Each row is a point. Before rounding, the points of a table are all equally far from one centre. They may lie mostly on one side of it. Write the centre, to within rounding.

Points (8 x 2):
[[ 43   9]
 [-12 -28]
 [-36  -2]
 [-28  35]
 [-29  33]
 [ 30  38]
 [-18  43]
 [-28 -18]]
Centre: [3 9]

Points (18 x 11):
[[ -6  20   7 -28  28   7 -32 -59   6 -17  24]
 [  7 -50   7 -25 -16  39  12 -20 -10  17 -33]
 [-12  11 -45  -1 -18 -21  27 -71  -8   2 -21]
 [ 10  -2 -21 -42  -1 -28  22 -61 -31 -39  11]
 [ 23 -49 -41 -52  -6  13 -14 -30  15  12  21]
 [-19  -6  25 -22   7 -20  10 -37 -29  -1  14]
 [ -8  21 -15   7 -16  -3  48 -13  24   4  27]
 [  5  -6 -61 -22  27  -2  42 -42 -32   9  36]
 [ 32 -33 -65 -33 -23  20 -32 -36  17  12 -14]
 [-23 -35 -54 -15   0  41   8 -18 -24 -25  66]
 [-11   3  -5 -15 -24  45  11 -65   0  -5  66]
 [ 45 -30 -20 -30  27  -2  11 -42   3  -4  -2]
 [ 16  32 -24  -5  46  55  -3  -4  19  14  11]
 [ 22 -16  10  -5 -29 -19 -14 -44  -1 -33   5]
 [-53  -6   4 -37 -24  13  13 -47  -2 -42   9]
 [-17  23 -68 -60 -15  18  59 -19 -32  -5  19]
 [ 10  -2  -1 -24  20 -21 -16 -60  -1 -25 -12]
 [ -2  13   2 -43 -35  22  45 -36  31  -3  23]]
Centre: [  1   9 -32 -21 -13  31   0 -23 -19  -9   4]

Points (30 x 24):
[[-32  -7 -31  11  30  29 -63 -40   5  28  53 -12 -15 -18   7  38  19  -6
   52  40 -11 -26  -7  -6]
 [-30  26  -9 -64  20   8 -44   4 -11  12  -1   5   5 -23  22  24  32  -8
   31 -14 -11  34  -6  10]
 [-23  -3   2 -15   3 -18 -24 -33 -14  58  21  -5 -32 -28  10  56  35  -4
   55  -1  20  -1  15  23]
 [-30  12 -21 -22  11  -3 -43  -8 -27  19  13  14   8 -17  10  25  22  -5
   75  30  14 -10  28 -20]
 [-21   7 -29 -29  22  12 -20  27  13  23  72  26   5 -54  -5  17   4  -1
   37  24  -8   7  23 -13]
 [ 11 -12  -4  -3  24  10 -77   4 -34  59  45  -1  41 -24  18  64  36  -3
   20  22  35 -10  23  25]
 [-31  -2  -8  -1  57   5 -84 -23  37  31  16  -7  -5   3  22  40  32 -28
   32  38  16   7  -1  17]
 [-57  29 -11  -6  11  31 -62  -1   1  53  46 -22  13  11 -28  48   4  20
   38  44  12  20  29 -15]
 [ -4  27  -4 -10   0 -16 -36 -28 -19  48  37  -8   3 -38 -10  56  20 -37
   13  -5   9 -26  30 -27]
 [ 14 -47   7 -39  -6   2 -50 -13 -15  15  53   6  -7 -46  -3  18  -1 -10
   -1  22  10   3  23  19]
 [-30  -9  42 -28  34 -26 -39 -20  -4  60  32   7  -4 -38 -13  11  45 -21
  -11  -4  28  13  29  -4]
 [  7  15 -12 -18  10  18 -57  -5   0  25  66   1 -13 -26  32  31  18 -16
   42   0   6  -1  36 -41]
 [-25   2 -24 -41   3  15 -73 -25  16   8  60 -34   1 -12  29  30  11 -19
   24  -4  29  31  23 -14]
 [-39  45 -41   6  17   8 -78 -22 -22  38  19 -17  -3 -31  35  -6  27 -30
    8  -3  -4  18   1  -7]
 [-20  57 -29   7  35   3 -31 -28 -27  26  46  -2  10 -26 -14  60   6   1
   35  32 -14  11  31  18]
 [ -2  19  -3  28  15 -27 -79 -17  -9  57  43  23  33 -40   5  14  28  -4
   30   3   5   9  26 -29]
 [-37  31 -38 -14   1   4 -34 -39  10  32  32  16  10 -11  20  37  21  21
   55  20 -22   8   5  -1]
 [-20   7 -20  -8  32   7 -42 -16  -7  44  47   1  -9 -17  14  40 -11 -22
   57 -33  -3   4  54 -21]
 [ 17 -51 -11  -7  16  33 -18 -34 -15  25  42 -17  37  12  -1  21  13  10
   19  -4 -43  18  31  13]
 [-59   3   9 -25   8  41 -66 -13  23  38  41   7  22 -51 -10  -1 -20  10
    3  17  13 -12   3  21]
 [-22  14 -16 -10   6  -8 -40 -20 -41  59  52   9  48 -54  15  33  35   8
   27  -4  20   4   5 -28]
 [ -7  24 -24   4  29   4 -51  -6  38  32  26   0  31 -30  28  67  26 -15
   25  13  -7   7  61   7]
 [ -7  -8  -5  -3   5  -8 -75 -15   2   5   7  10 -17 -38 -40  16  52   7
   17   1 -14   5  34 -31]
 [-15  16   9 -34  15 -19 -84   4  -3  37  12   8  -6 -40   3  38  10 -17
   32 -27   4  11  44  -1]
 [-58 -20 -22 -27  29  11 -46 -26 -14  34  48  41  17 -28  28  23  27 -11
   30  13   1   7  25   9]
 [-18  10  14 -24  -1 -18 -34   9 -14  32  45  -2  20 -71 -22  31  59 -18
    2   9 -14  -2  18  -7]
 [-63   5   9  -6  25 -29 -54   7   6  40  63 -40   8 -49   4  24  13   1
   35  19   9   1 -26 -23]
 [-38  15 -16 -13  14 -16 -59 -27 -23  43  19   2   1 -62   8  42   2 -22
   40 -23  14  38  15  -1]
 [-58 -12 -32  13  26  -2 -54 -21   0  42  24 -57  39 -10 -43  21  19 -34
   43  -4   0  30  12  28]
 [-52 -37 -15 -15  19   2 -79  -5 -46  39  19 -21  29 -51  26  16  44  -8
   24   8  -6  13   7  -7]]
Centre: [-16  -2 -11   5  26   9 -37   0  -1  32  26 -21  11 -16  -4  17  16   8
   8   2   9   7  11   8]

Points (29 x 24):
[[-13 -16 -29  -7 -11  16  16 -26 -24  35  -5   6  33  40 -37  39  -4 -12
  -38  48 -27 -13 -36  61]
 [ -2   0   1   9  14  15 -11 -27 -34  52 -27  19  61  17 -38  -2 -17  -7
   -2  20   2   2 -27  41]
 [ 31  18  -2  16  10  43  -8 -30 -70  21 -50  16  -5   7  -9   6  35  -5
  -19  30 -26  27 -53  23]
 [ 25 -12 -11 -16  19 -21  -4 -12 -92  45 -18 -15  29   3  16  -5 -17  -8
    2 -28  -5 -18 -28  13]
 [ -2 -65 -23 -18   5  47  -1 -20 -34  38 -17 -14 -18   8 -37 -16   9 -33
  -27  11  13  36 -46  45]
 [-16 -13  12 -21   3  26  27 -29 -52 -18  -1  17  -3  10 -55  17  -2  22
   -9  14   2  10 -63  75]
 [-24 -55 -31  17  24  32   0 -34 -28  -2 -21  -6  21 -19  -9  -5  14  -9
   20  23  -1   1 -38  40]
 [-20 -30   7  13  18  -7 -25 -55 -26  16  -6  23  16 -21 -18   6 -38  18
  -27  49  15 -31  -8  52]
 [ -1 -39 -24 -33   9   2   1 -18 -18   7   8  27   3   4 -46  20  18  -9
   25   4  44  19 -60  34]
 [  8 -26   4 -15   9  23  14 -25 -78  51 -38  23  34  19 -49  24 -12  -6
    4  31 -18 -20 -20  42]
 [ 21 -26  -7 -43  37   4  -4   6 -45  30   9   6  40  -1 -29  24  -4 -17
   -4  35 -10  -3 -44  63]
 [  9 -16 -15 -24  -5  30  19  -2 -34   5   5  12  25  17  11 -13  16 -27
  -48  38 -26  -7 -81  33]
 [ 10 -45 -24   9  13  18  11 -37 -43  44 -23   8  18   5   2  35   1   0
  -13  21  29  16 -51  62]
 [-22 -36  14 -17   8  37  -7 -41 -47   2  -8  11  35  14   7  40  20 -15
  -30  14   4  28 -44  79]
 [-19 -27  18 -18  43  27   6  -8 -67  -3   9  -8  19   9  -1   1  -1   5
  -27  44  -1   1 -65  32]
 [-31 -37 -26 -42  17  -2  11 -44 -44   3 -15 -17  47 -13 -16   4  16 -29
  -13  18  12 -24 -44  46]
 [ -4 -46 -47  22  15  17  12 -38 -45  37   0  13  28  10 -18  34   3  -9
  -31  26 -22  -6 -32  46]
 [ 13 -21 -18 -36  10  20   4 -37 -65  54 -18 -28  35  28 -17  36   3  10
  -12  15 -15 -26 -60  42]
 [ -2 -23 -26 -49   6  16 -37 -29 -26  75 -17  -7   8   5 -29  34   9  16
  -21  -3  31 -30 -29  62]
 [  2 -25 -13 -31  18  39  30 -15 -44  30  24  35  47   2 -23  -9  -2   0
  -24  -5 -11  -5 -26  30]
 [-18 -15  -4 -27  21 -18  21 -32 -62  22 -58 -10  25  -4 -33   1  20 -40
  -26  26 -27   9 -36  44]
 [-13 -13   9 -22   1  47  28 -32 -36  17 -66  11  34  11 -51   9 -15 -30
  -44  19 -22 -10 -25  50]
 [ -5 -27  14 -22  30  46 -14 -11 -73  42 -37   1  31  30 -27  37  33  -1
  -27  26 -12   9 -29  36]
 [ 21 -37 -28  -8   5  -2  44 -47 -43  -5  16  -3   3   8 -10  11   2  -8
  -13  31  25   8 -64  46]
 [  4 -14  19  11  41   3  18 -28 -24  12 -21  13  17  10  -1  26  -5 -18
  -19   6  19  37 -44  82]
 [-16 -29 -32 -44 -15  30 -13 -42 -40  34 -33  15  16  -2 -18  -4 -14  14
   -2 -12  19  21 -16  59]
 [ 14 -49  -9  12   9 -10  16 -25 -39  22 -29  -9  17 -26 -25  23 -25  -4
  -11  35 -12  15 -70  51]
 [ -4  -4  -1  19  19  17   5 -35 -38  39 -28  14   3 -15 -36  46 -21  -3
  -66  38   4  22 -38  55]
 [  9 -37 -36 -41  -3  16   6 -25 -61  58  24 -12  21 -14 -36  19  -6 -20
    7 -12 -20  -9 -50  51]]
Centre: [  7 -10  21 -10 -15  10 -11 -20 -26  11  -7  -5 -20  -1 -14  22   7 -22
 -18  -3  -6 -20 -18  20]
